Rows are points. Each copy is the shape, with its points in the same order, stretched, turned, moved and blurred by noise. Say if it was mirrored as well.

Shape (5 x 2):
[[-30  28]
 [-29  26]
 [-33 -34]
 [ 18  -6]
 [ 43 -27]]
Copy 1:
[[  2  34]
 [  3  32]
 [-34  -3]
 [ 14 -18]
 [ 17 -46]]
Copy 1 is: only turned
Copy 2:
[[ -4  49]
 [ -6  43]
 [-60   3]
 [  4 -21]
 [  6 -59]]
Copy 2 is: only turned

Shape, 6 rows:
[[-25   2   5]
 [-19  60  21]
 [-20 -17  14]
 [-23 -15  16]
 [ 43  -6 -17]
 [ 26  -1  15]]
Copy 1:
[[ 36   6   9]
 [ 11  58  42]
 [ 33 -18  11]
 [ 36 -16  12]
 [-30  -7 -31]
 [-19 -13   4]]
Copy 1 is: mirrored
Copy 2, 6 rows:
[[-15  21   2]
 [ 29  46  42]
 [-26   1   3]
 [-29   3   4]
 [ 34 -22 -31]
 [ 19 -20   5]]
Copy 2 is: only turned
Copy 3:
[[-19 -13  15]
 [-26  43  39]
 [ -6 -26  13]
 [ -4 -28  20]
 [ 34  10 -40]
 [ 30   8  -5]]
Copy 3 is: only turned
Copy 4:
[[-25 -10   6]
 [-44 -12 -52]
 [ -9 -19  19]
 [-12 -20  19]
 [ 34  26 -13]
 [ 28  -6 -18]]
Copy 4 is: mirrored

Shape (7 x 4):
[[ 24 -49   6  26]
 [-15  37 -10  -2]
 [  7 -59 -12   2]
 [ 20  -2 -46  22]
 [ 30  -6  -7 -34]
 [ -1  -1   2  -1]
 [-30  26 -15  36]]
Copy 1 (7 x 4):
[[-30  38  32 -38]
 [-11   4 -30  18]
 [-52  18  21 -47]
 [-22  50 -42 -24]
 [  5 -15 -18 -41]
 [-13   7   0  -4]
 [-34  40 -27  36]]
Copy 1 is: mirrored
Copy 2 (7 x 4):
[[  5 -45  -7  37]
 [ 18  36 -14   4]
 [-24 -38   0  12]
 [ -9   3 -40  36]
 [-16  23  24  30]
 [  7   3   0   7]
 [ 31   9 -44  -2]]
Copy 2 is: mirrored
Copy 3, 7 rows:
[[ 18 -44  14  28]
 [ -2  36 -26 -28]
 [ 13 -60  19  -3]
 [ 18 -29 -50 -10]
 [ 49  -5   5 -26]
 [  9   4   0  -9]
 [-30  20 -38  -5]]
Copy 3 is: only turned
Copy 4 (7 x 4):
[[ 26 -48 -30  26]
 [-21  20  -3 -12]
 [ 14 -58 -56   8]
 [-12  12 -49  24]
 [ 34  -4 -30 -23]
 [  6  -9 -11  -2]
 [-44  18   5  20]]
Copy 4 is: only turned

Shape (11 x 8):
[[-25  22 -11  24  15 -24  34  25]
 [ 33  12 -22  22 -24 -10 -19 -13]
 [  6  19   1 -12 -21   4  -2 -13]
 [-16  37 -32  27  17 -19  11  -5]
 [ -7   3  22 -16  -8   3   2  -5]
 [-22   3 -13 -17   2 -32  -2  26]
 [-19 -14 -17 -19  -4   4   7  28]
 [  3  10  19 -13  20   5   5  25]
 [ 17 -10   5 -27  -6  -4   8  -9]
 [ 21  -2   5 -39   4   1 -11   0]
 [-24 -26  -2 -14   7  -8  -4  15]]
Copy 1:
[[ -2  17 -14  25  13 -17  43   8]
 [ 36   1  13   4 -22 -31 -19 -32]
 [ -1  12  11 -11 -12   1 -14 -17]
 [  8  25 -10  23  27 -29  19 -27]
 [-12   0  18  -4  -5  13 -10   8]
 [-13  11  -8   0   6 -38  -4  30]
 [-18 -17 -28   3  -7 -12  -5  19]
 [ 12   8  -5   7   3  19  -6  29]
 [ 10 -17   9 -29  -3   3 -12  10]
 [ 15  -7   4 -26   1   4 -33  21]
 [-20 -23  -3  11  10 -15 -12  25]]
Copy 1 is: only turned
Copy 2:
[[-30  20 -16  10   3 -15  28  46]
 [ 32  -1 -60  20  -9  -3 -16   0]
 [ 16  23 -22   2  -6   7   5 -21]
 [-17  29 -50   6  19 -16  14  33]
 [  3  17   6   0   2   6   6 -25]
 [-18   6  -5 -22  -5 -35   3  13]
 [-15 -12  -4 -31 -15   4   7  13]
 [ 13  14  20 -10  19   9   7  22]
 [ 25  -3  -3 -11   0   0  24 -19]
 [ 34  -3   2 -24   8  -4   6 -15]
 [-24 -21   3 -19   3  -3   9  -2]]
Copy 2 is: only turned

Shape:
[[ -3 -24 -12 -29  -5 -15   9  -6  11]
 [-20  24   6   5  -4  48   5  15  -6]
 [  9  19   7  16  -1 -13  28   2  20]
 [  8 -17  33  24 -19  14  -1 -24   7]
 [ -9  -8  -7  16  33 -25 -29  17  -2]
 [  9  -4 -19  43   8   5 -11 -41 -30]
 [  8 -32 -19   2  -8  -5   0  -4   5]
 [  6   4  -5  22 -13  19  33  40 -17]
 [-13  18   5   2 -17  19  36 -19  14]
 [-14  -2   0   5 -38  10  40 -49  34]
 [ 26  26   6   6  -3 -30  33  22  32]
 [ 10  54  19  37 -18 -19  -9  15 -31]
 [-35  31 -29  30 -16  23 -23 -29   0]
 [ 14 -21  -3 -23   2   6 -36   2   7]]
Copy 1:
[[-10 -27  -5 -14  -4   6  32 -23  12]
 [-15  47   7 -17   3  34   4  12  16]
 [  9  31   4  17  -2 -11  33 -16  24]
 [ 11  16  35  28 -14  16  17 -17 -14]
 [ -2  -9  -4  13  26 -30 -23   2   7]
 [ 10  22 -16  24  24  -1  -6 -28 -37]
 [  4 -25 -11  11   5   8  21 -13  -1]
 [ -7  24  -2  10  14  17  48  32   7]
 [-17  44   3  -1 -18  25  36 -25  18]
 [-16  30   5  19 -39  40  43 -54  14]
 [ 20  27   0   9 -12 -27  44   3  41]
 [  1  54  -7  11 -10 -41  14  30 -26]
 [-25  40 -26  13 -20  24 -33 -14  -6]
 [ 18 -32   2 -16  -2   1 -10  -2  -4]]
Copy 1 is: only turned
Copy 2:
[[ -6 -37 -15 -38 -19 -11  10 -15  -5]
 [-29   9 -10  30   2  13  13  21  16]
 [ 31 -14 -12   7  -6 -15  30   7  12]
 [  9 -20  38  18 -13   9   4 -19  15]
 [ 16  14  -9 -49  21   3 -10   8  29]
 [ 32   8  -8  13  13  17 -37 -35  -1]
 [  5 -35 -13 -24 -14  14  -2 -17   4]
 [ 14   0 -25  13 -13  40  35  25  -5]
 [ -5 -20 -17  31 -13 -14  29 -12   3]
 [ -3 -47  -7  35 -21 -24  27 -53  12]
 [ 48 -15 -16  -7 -24 -29  46  26  13]
 [ 43  60   0  15 -22  -2  18  11  18]
 [ -9  22 -33  27   1  -2 -26 -31  35]
 [-10 -18   9 -34 -26   2 -29   8  15]]
Copy 2 is: mirrored
Copy 3:
[[ -2   4 -28 -21  -6 -26  11   4  24]
 [ -6 -25  27   8 -21   7 -16   1   1]
 [ 23  -3 -16  30  -7 -33  -1 -21  31]
 [-10  16  15  19   1  15  26 -26  31]
 [-16   9  -4   5  35 -35 -27 -11  -6]
 [-15  10 -10  22   7  32  -3 -42 -35]
 [-14   8 -35  13   1  -5  10  -5  13]
 [-10 -25  -5  44 -30 -19  17   7  -8]
 [ 14 -15   4   3 -37   1   3 -24  27]
 [  1  -4 -30  -3 -45  11  18 -42  54]
 [ 43   2 -21  40  -7 -50   0  -8  35]
 [ 14  30  37  58 -24 -17 -22 -18 -12]
 [-17  -8  -4  13 -33  33 -49 -32   4]
 [ -9  20  -4  -8  24   6 -14  21  11]]
Copy 3 is: mirrored

Shape, 17 rows:
[[  1  -1  -5  30  22  27 -49  16  24  22  18]
 [ 40 -18  19  38 -17  -1 -13  20  -4  13   8]
 [ 22  -1  21 -24 -24  18 -40   0 -27  36 -15]
 [ 44  20 -28  25 -10  -2  -6  -3  38 -32  12]
 [ 38 -20 -20   4 -39   6   9  -8  26 -26 -21]
 [ -8  10  -7  -7  -2  12   5 -26  -2  13 -15]
 [-14 -17 -11  13 -18 -16  -7  24   1 -12   4]
 [ 15  43 -16  24  14 -40  16  -1 -15   6 -22]
 [-10 -20 -19  -3  23  11 -51  44 -27  19  -5]
 [-26  40 -27  12 -24  -3 -43  -8   5 -19  27]
 [  8 -15   2 -32  28  -6  21   2 -24  12 -16]
 [ 13   0  43 -14   0 -22 -24  29 -20 -31 -29]
 [  2  54 -34  -1  15 -23 -19  17   4 -17  11]
 [ 36  49 -24 -13  -8   1  -6   9 -17 -10  31]
 [-17  48   7 -34   0 -24   6  20  25  -4 -14]
 [-30 -11  32 -14  12 -43 -15 -22  33  37  -7]
 [ -2   3 -30  31 -18  20   7 -13  24 -11  15]]
Copy 1, 17 rows:
[[ 31   9   0  37   6  30 -33  -7  11  40  19]
 [ 48   6  33  20 -18 -19 -12  26 -10  11  10]
 [ 13 -10  14 -12 -25  20 -32 -11 -49  19  -4]
 [ 35  39  -9  11 -18 -21 -17 -16  47 -13   6]
 [ 31  -4  -5 -12 -32 -13   0  -2  40 -20 -21]
 [-13   3  -8   4  -1   1  10 -22  -2  17 -21]
 [-11 -11   1  21 -18  -9 -16  19  18  -7  -3]
 [-12  42   2  19  15 -56 -15  -5   1   3 -36]
 [  1 -25 -14  27  11  31 -57  19 -25   9  -1]
 [-25  22 -12  38 -34  -6 -38 -44  17  -4  18]
 [ -7  -7 -13 -16  25   4  11  20 -29  -6 -19]
 [-12  -3  57 -13   3  -3 -43  20 -15 -33 -16]
 [-23  52 -20  20   6 -14 -46 -23  15 -12  -2]
 [  5  60 -24   7 -18 -12 -29 -19 -18 -28  10]
 [-53  47   4 -25 -10   7 -25   1  22   4 -22]
 [-33 -17  24 -18  12  -6  -2   8  12  59   8]
 [ 16  14 -17  34 -24  -3  16 -16  37   5  -3]]
Copy 1 is: only turned
Copy 2 (17 x 11):
[[ 33 -11   5   8  23  38 -25  -4  42  36  26]
 [ 35 -12  23  32 -18   0  13  -7  12  18  11]
 [ 36 -14  11 -39 -21   5 -16 -26 -10  46 -14]
 [ 51   6 -23   2  -6   2  -4  14  56 -45  15]
 [ 46 -10 -38  -2 -40  12  29   5  29 -23 -18]
 [  6  11 -27 -20   5   7  -6  -8   3  11 -30]
 [ -6 -21 -10  21 -26  11  -8  19  19  13   2]
 [ 12  35  -1   0   6 -33 -23  44  18  -1 -27]
 [ 19 -24  -2  -3  -4  34 -39  33 -19  58  14]
 [  2  -2 -22   4 -10   8 -59 -16  46 -15   7]
 [  0   4 -10 -33  16   1  15  32 -30  11  -6]
 [ 10 -55  34 -23  -9 -19 -26  33  -8  -4 -20]
 [ 12  23  -7 -17   3  -6 -52  40  31 -27  10]
 [ 32  31  -6 -19 -23   3 -32   7   3 -36  25]
 [-25   2   7 -52 -10  -2 -22  40  39 -16 -10]
 [-30 -25  11 -25  19 -32   3  -4  42  50  -6]
 [ 16  14 -38  24  -5  33   3 -13  36 -19  -7]]
Copy 2 is: only turned

Shape (16 x 12):
[[ -5  23  -7   2   2  33  -8   5 -10   2  19  11]
 [ -3  25   3 -29 -22  15 -16  -8   3   1   2  19]
 [-15 -16 -14  15  -9  24  32 -21  11  22  25   7]
 [-21 -31  -3  13  15  21 -18   4  12   6  10  16]
 [ -4  13  -6 -22  21 -20 -23  18  10  14 -22   7]
 [-34  19   0  -3  -6  20  13  13   4  12  -9   8]
 [-37   3 -26  22  -6   4   7  -6  22  11  43  19]
 [ 26  42   3   0 -21  19 -21  29   9  17 -30  24]
 [-15 -19   9  18   5  -8 -15  -4  34 -17   4 -14]
 [  7   9  23 -15 -23 -13 -18  26 -22  19 -20  30]
 [ 11  12  34 -29   5 -15 -20  56  10  19  -3  -5]
 [-11   4  -4  -9 -40   4 -14  39 -26   4 -13   9]
 [ 18   6  -5 -44   4   0 -18  45  28   8 -20   3]
 [ 27  19   6 -30  28 -18 -14  38   6   6 -24 -20]
 [-21 -14 -10   9   0   5 -26  -7  21  29  13 -24]
 [ -5 -16 -23  17   4  -1   2   1  13   2  24  -4]]
Copy 1 (16 x 12):
[[  3  18  -7   9  14  32  -8   3  -7   0   4  20]
 [-18  12   3 -15  -5  28 -19  -9   2   3 -17  30]
 [ -3  -5 -12  19  -4  13  24 -17  28  22  23   2]
 [  4 -20 -15  18  23  -1 -23  -2  19   5   8   5]
 [ -5   6  -7 -20  24 -23 -13  -5 -24   4 -35  12]
 [-28   2  -9  14  16  13  11   7  -3  13 -10  23]
 [-13  17 -26  10  10 -14  10  -3  34   3  29  19]
 [ 24  16   6  -9  13  22  -8  14  -3  27 -50  45]
 [ -7 -10   5  12  11 -16 -14  20  33 -18  -9 -16]
 [  7  -7  11   8 -18  -8 -17  -4 -27  20 -35  53]
 [  1  -4  29 -17   1 -25 -22  36 -42  31 -15  13]
 [ -4  -5 -23  15 -25   4 -15  19 -25  16 -31  44]
 [  4 -12  -3 -46  13  -7 -17  23 -24  27 -32  12]
 [ 13   3  13 -29  18 -14  -5  21 -49   7 -38  -7]
 [-14  15 -13  14   9 -14 -22   2  17  20  -3 -24]
 [ 11   2 -22   6   2 -11   5   4  15   0   9  -4]]
Copy 1 is: only turned
Copy 2:
[[ 21  11 -19  12  17  15 -14   5 -21   7  21   6]
 [ 19  25  -8 -12 -14  19 -15 -10  -2  17  10  15]
 [  0 -28   0  36   7  -3  16 -15  -9  24  36   5]
 [ -2 -18   6  24  21   2 -24  21   0  39  19  12]
 [  0  27 -16 -15   3 -23 -13  28   3  30 -14  -7]
 [ -8  31   1  10  13   9  15   4  -8   9  14  10]
 [-12   6 -20  44   6  -8  -7  -9  -3  36  60  14]
 [ 41  43  -3   7 -22  20   6  30  -6  21 -18  12]
 [ -5  -6  15  25   4 -14 -33   3  21  16  18 -23]
 [  9  20   4 -11 -34 -10  -5  23 -20  -2 -15  25]
 [ 27  27  21 -35 -14 -28  -5  54 -11  12  12  -8]
 [ -8  13  -8  -1 -38  25  -4  37 -19  -4   0  18]
 [ 23  14 -11 -32 -13  -2  -1  54  24  30  -5  -9]
 [ 28  19 -16 -33   4 -31  -5  50   4   6 -17 -36]
 [ -7   1  -5  20   0  -2 -16  10 -15  49  18 -23]
 [  7 -23 -23  35   2 -12 -14  11  -1  23  29  -7]]
Copy 2 is: only turned

Shape (17 x 12):
[[-20  10  13  16  21  -6 -24  -5  -5  -7 -29 -21]
 [ 18   3 -15 -31  35  -6 -17  23 -17  13 -31  -2]
 [-28  -7 -19   4   6 -22  11  15   6 -11  -4 -10]
 [-24  26  22   2  -2  -5 -20  27 -27 -29  33 -19]
 [-34 -18   4 -15 -18 -22 -16 -10  -3 -10  22 -42]
 [ 12 -10   7  -4 -15  23 -21   3  13 -20 -10  19]
 [  4  34  15 -35   2 -18 -13  10   8  34 -22   0]
 [-17  31 -29 -45  24   2   4 -18 -31  -7  14  10]
 [ -2   7  16  17 -13   5  23 -10  24 -30  -3  21]
 [ -9  30  18  15  13  38  23  36 -14  -6  20  14]
 [ 13   7 -33 -23  -6 -13   1  -3  28   1  -6  -7]
 [ 32  -9  -1 -21  36 -10  -5  21   7 -10   9 -44]
 [-30 -23 -31  17  -5  10 -11 -16  -7  25  21  21]
 [-12  -2 -13  14 -18  -6  23  -9 -27   9  -7 -18]
 [ -6  -6  28 -27  38  32 -40  28   7  25 -12  12]
 [-25  31   5 -20   7  45   7  -5   1 -25 -16 -41]
 [-19 -12 -33   0  14  14 -30 -17  30  -8  28  18]]
Copy 1, 17 rows:
[[ 11 -12  -7  -9   4 -41 -17 -44  -1 -14 -12 -16]
 [ 38  28  23 -14  15  12 -24 -27   7 -14 -39   2]
 [-27  -2 -25   2   5 -16  -9 -10  -5   4 -21  -8]
 [-28 -21  12  -2  16 -13   8   0 -58 -25  11 -36]
 [-30  -7  -9 -23 -28 -12   2 -11 -47  31   6 -22]
 [  8  -9  10  12 -31   3  25  -9  11 -29  -9  18]
 [ 44  32   6 -40  -2  -5 -26   5   2 -22   4 -11]
 [ -2  43   3   3  23  42  -7 -41 -12  -3  28 -14]
 [-28 -15 -15  19 -12 -12  22   5  43 -25  11  12]
 [ -6   7  10  34  42 -13  30  23   9 -41   3  -6]
 [  4  21 -10   1 -18  32 -11   1  18   5 -14 -16]
 [ 11   0  36 -12  11  21   4   3  10  19 -36 -30]
 [ -5  -4 -39  31 -13 -10   6 -11 -26  31  14  32]
 [-21  12   2  22 -23 -20 -25   0   4  12   6   3]
 [ 60  12  11 -27  24 -20  28 -17  -6 -23 -27  17]
 [  2  40  12  12   2 -21  20 -36  15 -28 -15 -53]
 [  1 -16 -46  29  -5  23  32 -20 -10  10   4   2]]
Copy 1 is: mirrored
Copy 2:
[[ 12 -17   9  38   7  -8 -22  -1 -12  -8   6 -22]
 [ 12 -37   0  16  19  16 -32  30 -32  -9  30  13]
 [  1 -25  13  22  14  -9  -4   7   9 -18   6  25]
 [-13 -13  24  35  45  18   8   4  26  27  16 -17]
 [-13  -5  -8  17  38  -4   8  -3  28 -30   5 -21]
 [ 27   6  15  -5  11  -7 -19  34  14   2  12  -9]
 [ -3 -44   8   5  17  -3  -6  45 -35   2  -1 -17]
 [-19   8  28  23  60  -1  -7  25 -41 -15  22  16]
 [ 17   6  35 -10   0 -22   9  11   8   8  -5   2]
 [  7  -3  20  26  17  22  14  26  -2  47  -9  17]
 [ 17 -24   6  -2  18 -18  10  39  -5 -33  21  17]
 [ 39 -35 -16  13  28  32  20   2  -2  -2  35  -1]
 [  1  18 -24  22  22 -41 -15  15  13  -1  -8  24]
 [-31  10  -6  22  -4  -8   1   1  -1  -9  14  17]
 [ 41 -29 -12  13  27  34 -37  40 -25  17 -16  -5]
 [  1   9  35  37  22  36  18  34  -3 -30   0 -13]
 [ 44  15   7  14  36 -35  -6  31  12  -7   0  15]]
Copy 2 is: only turned

Shape, 16 rows:
[[ 18  36  10  27  31   7 -17  18 -16  11   5  12]
 [  6  25  23  33   9  -1 -22  16  -8 -20  14 -19]
 [-16   0   0  -6  36  32 -14  13  21 -16  10  15]
 [ 15 -24 -24 -19 -17 -19 -17 -17   9  21  31 -30]
 [ 31  20  26  25  13 -10  -7   3  -8   4   6 -12]
 [-11   3  -3  18  36   4 -46  39  10  -9 -21   6]
 [-11  12 -18  30  35  20 -13  11  31 -19 -19  16]
 [ -1 -16  12  -8  15  34 -13  15  33  -6 -23  12]
 [ 21  -7  -7 -28  -4  -4  13 -14 -26 -13   7 -15]
 [ 33  11 -19 -17  -5 -16 -20  -6  14 -14  10 -10]
 [ 21  15  -2  13 -22  -2   6  18 -16   1  18  -6]
 [ 12  -1 -16  -6 -14  -3 -24 -38  -7  -3   5 -10]
 [ 14   0 -25  -7   5  -1  -4  -8   3   5   0 -42]
 [ 12 -16   4   0 -24 -18  -2  -2 -19  12  13 -10]
 [ -1   9  20  -9 -10 -33  17  -4  -8   8  10  -2]
 [ 25 -29   1   0   4 -14  13  -6  -8  -9  18   0]]
Copy 1:
[[ 10   4  20   4  19   6  -1  17 -13  26   6 -18]
 [-23 -12  24   9  20   7   6   2   8   5   1 -29]
 [ 14  -5  -6  -1  27  15  11  -5   8 -24  37  -3]
 [-17 -16 -23 -18 -20 -39  25 -36   9  16 -20  -5]
 [-13 -12  22   9  13   5  11   5   0  35 -13  -8]
 [ 26 -15  -4  -3  36   9 -22   5   8 -27   8 -26]
 [ 18   1   9  32  32  10 -16 -10   1 -21  25  -2]
 [ 29 -23 -18   3   2  25  -3  -7  21 -20  12  10]
 [-15  17  -8 -15 -17 -17  33 -12   0   4 -30  12]
 [-11  17  -9  -9   2 -24  12 -25  33  11 -15   4]
 [-10   1   9   1 -17 -25   7  17  -3  14 -11  -5]
 [-16   4  -1  -7 -22  -5  11 -44   7  12 -17  -8]
 [-14   3 -20  16  -2 -17  34 -32   2   9 -26  -9]
 [-17 -19   7 -21 -23 -19   5  -5  -9  15 -22   0]
 [-35 -17  -7 -19  -3  -1  -4   3 -10  20  -9  11]
 [ -2  -8  16 -17  -3 -26  24  -6  -9   7 -15  24]]
Copy 1 is: only turned
Copy 2, 16 rows:
[[-57  -1  23  17   7 -14 -12 -19   2 -11 -36 -13]
 [-39  -3  24  40 -19 -19 -16 -15  18  -5  -6 -15]
 [-26 -26 -21  20  21  21   0   6  32 -12 -26   2]
 [ 26  -4 -51  -7 -14 -19 -10   0 -13 -27  15 -25]
 [-27   3  24   6  -7 -19 -23 -28  -2  -5  -9 -21]
 [-27 -20  -2  23  13 -22 -15  18  47  13 -60  -9]
 [-16 -26   2  26  18   1  25  -9  35   0 -46  -8]
 [ -7 -39   0  -9  20  22 -13  20  39 -13 -41  -5]
 [  0  19   2   6  24 -11  -9  -1  -5 -41  33  -3]
 [ -4 -20 -19  -9  -2 -40 -13 -16  16 -44   3 -17]
 [-35  -1  24  -6  -4 -28   9   1  -3 -11  14 -20]
 [ 21  -3 -15  27 -15 -16  -5 -11 -13 -46  -7   1]
 [ 14  13 -15  12  11 -15  -3  -4  15 -35  -1 -37]
 [ -1  10   0  -2  -5 -22  -7   5 -16  -7  15  -7]
 [-19  35   6 -17  -6  -5  -7 -12  11  -4  22  10]
 [  7   3   1  -7  28 -15  -7 -18  -8   2  30 -10]]
Copy 2 is: mirrored
Copy 3 (16 x 12):
[[-20  25   1  24   4  19  -1   2 -47 -10 -35  25]
 [  1  12 -13  21 -30  22 -14 -10 -51 -17 -20  16]
 [ -7  14   2   4  17  26 -40   8   6 -16   8  18]
 [-26 -42  11  20 -28  -5 -16  -5  11  17  -2   0]
 [ -6  14  10  16 -18   3  -1 -13 -41 -16 -29  23]
 [-10  35 -15  38   4  23  -7   1 -20  -9  16  15]
 [ 10  39   2  25  18  31 -15  13  14 -10 -14  16]
 [ -8  32  -1  -6   9  10 -19  13  14   2  24  32]
 [  3 -35   2  -2  -1   0 -13 -33  -9  11   1  11]
 [-12 -16  -1  27 -11   3 -15 -30   6   1 -29  30]
 [ -8 -14  -5   9 -23  13   7   2 -34  -3 -21  30]
 [-15 -11   2  12 -13  14   0 -29  -1  31 -25  -5]
 [  9 -16   9  21  -9  -5 -22  -3   4  26  -8   2]
 [-16 -26  -4   3 -29   2  12 -10 -22   3   2   7]
 [-12 -19 -14  -6 -11 -17   5  -2 -12 -28 -10   6]
 [  3 -31  21   5 -12   7   0 -28  -2 -20   9   9]]
Copy 3 is: mirrored
Copy 4:
[[ 44   3 -17  30  32 -13  11  18   8  28  14 -10]
 [ 30  -6  -3  15  22  -3  16  12   5   3  30 -36]
 [ 22  14  -3 -24  45  16   4   7   2  23  13  17]
 [  6  -6 -23 -19 -39 -33 -12 -31  11 -45  36  14]
 [ 20 -21 -20  22  20 -27  14   7  11   2  17 -23]
 [ 27  21  22   8  42  -1 -25  21  15  23  34  12]
 [  5  14   3   3  38  20  17  -1  28  43  35  14]
 [ 16  -5  13 -26  45  14 -13   9  20  14  -5  21]
 [ -9  -8 -32  -9 -30  -3   5   4   1 -38  -4   8]
 [  7   4 -11 -13 -23 -26  20   0  27 -31  28  15]
 [ 33 -24  -6  11 -23  -5  15   1   3  -7  16  -5]
 [  5  19 -18   4 -12  -8   6 -36  30 -46  11   6]
 [ -6  -5 -25 -17 -37 -18 -21  -7  28 -16  23  -2]
 [ 10 -25  -6   9 -14 -17 -12 -12  -3 -36  14   4]
 [ -5 -24  11  13  -7 -36  11  -2 -20  -7   0   1]
 [ -3 -30 -25   6   7   1  11  -4  -2 -28  22  13]]
Copy 4 is: only turned
